Each row of a before or after table is a point. One or more steps were done to the points. Then noise was added and the rows were shuffled. The steps act on columns, c1 being the first. Write out the steps. A step turns or swaps two columns, mirrors them in a line or flattens them onto one, adds a multiple of one to another, or multiplies or shifts one. Angles are multiples of 10 degrees, from the lower column toward the higher: turns from -170 to 170, lines from 10 to 170 but not 90. Use the fewest steps. Two steps may share a column if one is a turn and the other turns, adds or multiplies; they go together, in the order done. Otherwise the lowest column goes first.

Before (11 x 3):
[[-11.2   0.5   1.1]
 [ -1.9   4.2   8.1]
 [  2.6   5.7   5.3]
 [-10.0  -0.9  -0.8]
 [-10.2   7.6  -0.6]
 [ -2.5   3.7   0.0]
 [ -1.4   6.0   7.4]
 [ -2.2  -1.6   3.3]
 [ -4.1  -3.2  -5.0]
 [ -6.3  -4.9  -3.3]
 [ -5.0   0.0   0.7]]
After, 11 rows:
[[ 2.6 -9.3  1.8]
 [-5.8  1.1 -0.1]
 [-0.9 -0.5  0.5]
 [ 6.8 -7.6  0.6]
 [-6.0 -5.5 -5.0]
 [ 1.6 -2.7 -2.3]
 [ 2.2 -8.4  3.9]
 [-7.3 -1.2  0.7]
 [ 0.0  5.5 -1.6]
 [-2.3  6.0  0.9]
 [ 1.8 -0.5  3.4]]
Steps: shift c1 by 4.0; mirror c2 and c3 in the line at 110 degrees

Before, 14 rows:
[[ -0.8   3.9   6.1  -3.3   0.7   2.0]
 [  1.4   0.4   0.7  -2.9   1.1  -5.1]
 [  4.0  -0.4  -8.4  -2.3  -2.4   6.3]
 [  4.1  -4.5  -2.6   7.4  -3.8   3.0]
 [ -2.3   1.9   2.0  -4.1  -4.0  -3.3]
 [  0.4   7.8   1.2   0.6  -3.1   7.8]
 [ -2.3   1.2   3.0  -2.3  -2.1  -0.4]
 [ -1.5  -0.5  -0.7  -0.3  -2.1   3.8]
 [  1.6  -0.3   1.9  -5.5   0.9  -0.7]
 [ -1.9  -5.4   9.7   1.0  -5.7   3.5]
 [  4.3   1.3   5.7  -0.1   3.1   4.8]
 [  0.4  -4.0  10.7   4.8   1.4   7.3]
 [  3.6   6.3  -0.5  -4.1  -5.2  -4.1]
 [  2.2  -8.5  -2.7 -12.5  -4.5  -6.0]]
After (14 x 6):
[[  0.8   4.4  10.5  -4.1   1.5   7.5]
 [  2.1 -12.3  -2.8  -8.3  -4.5  -6.2]
 [ -2.2  -4.5   1.9   2.0  -4.2  -3.3]
 [  3.7  -4.0  -0.6   6.4  -5.1  -3.8]
 [ -0.7  -3.5   6.3   4.1   0.5   1.9]
 [  1.5  -5.8   1.9  -0.1   1.0  -0.6]
 [  3.9  -2.3  -8.5  -0.3  -2.5   6.3]
 [ -1.9   1.0   9.5  -5.0  -5.8   3.7]
 [ -1.4  -0.4  -0.9  -0.6  -2.1   3.9]
 [  1.5  -3.0   0.5   0.2   1.3  -5.2]
 [  4.3   0.0   5.7   1.4   2.8   4.9]
 [ -2.3  -1.8   2.9   1.5  -2.1  -0.5]
 [  0.5   0.6   0.9   7.9  -3.0   8.0]
 [  3.9   7.4  -2.6  -4.2  -3.8   3.1]]
Steps: swap c2 and c4

Before:
[[-1.4  0.0 -1.9  2.9  0.7 -3.3  1.3 -9.1  3.0 -0.7 -3.8]
 [ 4.8 -1.9 -5.3 -7.6  1.5 -2.2  3.2 -4.5  9.1 -7.2 -2.1]
 [ 1.1 -1.2  5.2  1.1  1.4 -3.6 -0.8  3.5  4.1 -4.1  1.8]
 [-2.9  7.6 -7.8 -8.1  0.7  3.2  0.7 -5.9  6.7  3.5 -1.3]
 [ 3.3 -5.5 -2.2  0.4  2.1  2.3  2.3  1.1  6.8 -0.5 -2.2]
 [-4.9 -1.2  2.2  1.1  6.2  4.2 -2.4 -9.8  6.7  4.4  1.1]
 [-3.4  8.4 -1.6 -1.0  0.7  2.3  4.9  1.8  7.4  0.6  0.7]
 [-6.1 -4.3 -4.8 -5.2  1.4 -0.5  6.5  2.8 -2.3 -5.5 -1.1]
 [ 1.4  2.0  2.9 -2.0  9.5  4.6  5.7 -8.8 -2.9  2.2 -2.5]
 [ 3.1  5.6 -4.7  3.5 -2.5 -7.7 -4.2 -7.8  6.7 -0.5  8.3]
 [ 3.3  5.4 -6.8 -1.3  6.3 -7.0  3.8  1.6 -0.4 -7.8  0.9]
 [ 2.4 -4.7  2.3 -9.7  6.4 -5.5  4.2  0.1 -2.5  2.2  2.6]
 [-7.5  6.5  0.8  2.9  1.6  4.6 -2.8  1.2 -1.5  2.3 -2.3]
 [ 1.0  2.8  3.2 -3.3 -1.5  2.6  1.0 -6.1  0.4 -4.7  7.9]]
After, 14 rows:
[[ -1.3   0.2  -1.9   3.0   0.8  -3.7  -3.8  -9.3   3.1  -0.6   4.5]
 [  1.0   2.6   3.5  -3.4  -1.3   2.8   5.7  -6.3   0.6  -4.4 -17.5]
 [ -4.9  -1.1   2.4   1.1   6.2   4.1   2.2  -9.5   6.5   4.8   3.4]
 [ -3.6   8.2  -1.5  -0.8   0.6   2.3  -2.7   1.5   7.1   0.9 -12.8]
 [  3.1  -5.7  -1.9   0.4   1.7   2.0  -3.2   1.1   6.7  -0.7  -1.5]
 [ -6.4  -4.4  -4.8  -4.8   1.7  -0.2  -5.0   2.8  -2.4  -5.3 -12.9]
 [ -3.1   7.6  -7.7  -8.1   0.5   3.0  -1.3  -5.9   6.8   3.8   1.0]
 [ -7.6   6.5   0.9   2.8   1.6   4.8  -0.2   1.4  -1.5   2.5  11.0]
 [  5.0  -2.1  -5.6  -7.4   1.5  -2.1  -3.6  -4.5   9.2  -7.2  -3.4]
 [  3.4   5.4  -6.8  -1.4   6.2  -6.7  -1.9   1.8  -0.7  -7.5 -10.4]
 [  1.3   1.9   2.8  -2.0   9.6   4.5  -5.5  -8.4  -3.0   2.0  -8.3]
 [  1.0  -1.3   5.1   1.0   1.3  -3.8   1.7   3.5   4.0  -4.0  -1.8]
 [  2.4  -4.1   2.2  -9.5   6.4  -5.2  -0.7   0.2  -2.5   1.9 -14.6]
 [  3.1   5.6  -4.5   3.6  -2.5  -7.8   8.8  -8.1   6.6  -0.4  -6.4]]
Steps: turn c7 and c11 by -130 degrees; multiply c11 by 3
